Every row gives one point. Examples show where two turns around zero, p and q, send a point. Where does a point land after both, in the order given? Backwards means that the second turn is done in reverse. Each puzzle has new turns, and all numbers are rounded.

Turn p:
[-16 -26 -20] => [-32  -3 -17]
[ 42 -11 -45] => [-25 -52  24]
[-24  16  76] => [41 70  3]
[ -2  21 -11] => [ 16 -15 -10]
Turn q:
[ -3  56 -42] => [14 22 65]
[-55  31   3] => [-50  25  30]
[-17 -37   0] => [ -8  18 -36]
[ 42 -37  19] => [ 27 -33 -41]
[ 32 -13  20] => [ 15 -32 -18]
Where do these land?
q, then p backwards: [ 49 -30 -45] => [-18  65  28]
q, then p: [21 51 14] => [-15  50  23]
q, then p: [-16 -32  29] => [-20 -21 -36]
p, then q: [-48 -11  32] => [10 13 56]
p, then q: [ 35   1 -35] => [-13   1 -48]
p, then q: [-42  22   6] => [38 15 25]

Turn p:
[-22  60 -24 -63] => [-69 -45  -3 -43]
[-41 -19 -31 -11] => [ -4 -42 -26  26]
[-20   0  34  60] => [25 12 52 41]
[-11 -32  28  19] => [44 -3 13 15]
[ 38  18 -17  43] => [-20  55   4  21]
[ 57 -27   9 -47] => [ 24  25 -41 -58]
Turn q:
[ 68 -16 -50  29] => [55 58 13 42]
[-34 -11 -19 -43] => [-45  22 -19 -24]
[-44 -16  48 -24] => [-22 -38 -18 -54]
[ -8 -42   6  17] => [ 26   0 -34 -17]
[54 70 26 11] => [ 13 -28  81  35]
[-37  14 -11  10] => [-27 -15 -23  17]
Where do these land?
q, then p backwards: [ 48 -11   8  59] => [-19 -61  33  28]
q, then p backwards: [  0 -39 -11 -16] => [ 41  -9   0 -13]
q, then p: [-15  56 -10 -51] => [ 19 -57  47  15]
q, then p: [ 19 -14  62  25] => [ 42  26 -37 -36]
q, then p: [-52   7 -49 -16] => [-38 -39   5  49]

Turn p:
[-53  21 -59  23   0  18] => [-25  21 -52  10  29  53]
[-19   0  32 -45  -4 -38] => [ 29 -48   6  -5  30 -26]
[ 21 -21  27  17 -21  31] => [-17  28  45   4  -5 -14]
[ -4 -27   0  28  40 -28] => [-39 -29 -21  -7 -28 -15]
[ 45  44  -1  31 -13  18] => [ 22  53  -2  30 -34  -7]
[-18 -35 -24  -6 -17 -28] => [-16  -8 -18 -44  24  -8]
[ 27  18  26 -48  15  26] => [ 45 -17  44  12 -16  17]
Turn q:
[-14 -27  10 -12  32 -26] => [ 11 -33  25 -12 -10 -28]
[  5  72  18 -28 -39 -30] => [-73  -8 -21 -19 -21  46]
[-17 -20  22  10  74  15] => [ 59 -12  42  -4 -38 -12]
[-25  -7 -39  60 -19 -29] => [-14  36 -34  10 -12 -64]
[-23 -14  19 -30  23  37] => [ 23   4  53 -12   8  18]
[ 21   5 -29  16 -38  36] => [  3  40 -32  16  34  16]
[ 28 -11  21   0 -34 -13] => [-23 -22 -12  34  18   8]
[ 24   3 -23 -17   0  10] => [ 12  -4 -20 -15  22  16]
Where do these land?
p, then q: [-17 -22 -25  66 -76  19] => [-21  24   7 -72 -73  15]
p, then q: [ 13 -21  26   5 -49  -8] => [-21 -40   4 -16 -39   4]
q, then p: [-22  29 -20 -39  22  21] => [ 44 -15  37   5  10  22]
p, then q: [ 15 -36   7 -34  28  17] => [ -7 -15  42  26  29  16]
q, then p: [15 24 30 -3 38  4] => [ -2  36  40 -15  10  -4]
q, then p: [ 18  41 -26  -5  37 -34] => [ 25  14   7 -57  26  21]
p, then q: [-22 -16   8  10   0 -19] => [  3  -6  13 -16  -3 -28]
